Each row of a before or after table is a point. The points were changed in one or more steps. Then noise was added and the rows were shuffled. The steps act on columns, c1 being the first. What was done? A step turns or swaps two columns, mirrors them in a line or flattens them onto one, adds a multiple of one to another, or multiplies or shifts one. Angles are multiples of 10 degrees, from the lower column toward the higher: turns from -170 to 170, lines from 10 to 170 but not 90. Use the fewest steps. Two steps may share a column if one is a turn and the other turns, adds or multiplies; they go together, in the order done. Otherwise the lowest column goes first.

Before, 12 rows:
[[-19  76]
 [-16   4]
 [-95  31]
 [  4 -35]
 [  6  45]
 [ 53  19]
 [ 37 -30]
 [ 15  71]
 [-55 -57]
 [-14  48]
 [-16  40]
 [-27 -13]]
After, 12 rows:
[[-19  20]
 [ 28 -14]
 [-34  25]
 [-51  39]
 [-30  26]
 [-15  12]
 [ -7   7]
 [-10   6]
 [-27  18]
 [ 21 -18]
 [-69  63]
 [ 32 -30]]
Steps: flatten c1 and c2 onto the line at 140 degrees

Before:
[[-30   3 -36]
 [ 20   9  -7]
 [-33  18  22]
 [ -4   7   9]
 [ -6  -4 -57]
 [-37 -11 -25]
 [-39   8 -95]
 [-31  13 -43]
 [-11  14 -23]
 [ 30  21 -15]
 [ 12  55 -32]
 [  3  33 -34]]
After:
[[-24   4 -29]
 [-47 -27  23]
 [-53  -9  23]
 [-13 -47  -4]
 [-34 -41  41]
 [-23 -26   4]
 [ 26 -24  -7]
 [  1   2  -8]
 [ 18  -8  -3]
 [-86 -73  58]
 [-54 -42  14]
 [ -3 -63 -23]]
Steps: add 0.5 times c3 to c1; turn c2 and c3 by -130 degrees

Before (9 x 6):
[[-19 -74  20  -9 -23  34]
 [ 19 -13  -1  46  12  -9]
 [ -8  29 -28  21 -42 -27]
 [-14  11 -25  14 -26 -31]
 [-76 -19 -20   2 -49  -8]
 [-20  40 -14  22  10 -53]
 [ 28 -16 -35 -24  -4   5]
 [ 11 -12  95 -43 -36  -8]
 [-15   6  -8 -42 -35  52]]
After (9 x 6):
[[ 28 -18 -37  -3  -3   4]
 [-76 -18 -21  -4 -34  -5]
 [ 10 -19  96  -2 -26 -10]
 [ 22  -7  -2  -2   9  -8]
 [-13  -4  -6   2 -25  50]
 [-17 -72  22 -12 -18  36]
 [ -9  32 -27   5 -31 -29]
 [-15  12 -24   2 -19 -32]
 [-19  43 -14   7   8 -52]]
Steps: flatten c2 and c4 onto the line at 10 degrees; multiply c5 by 0.7
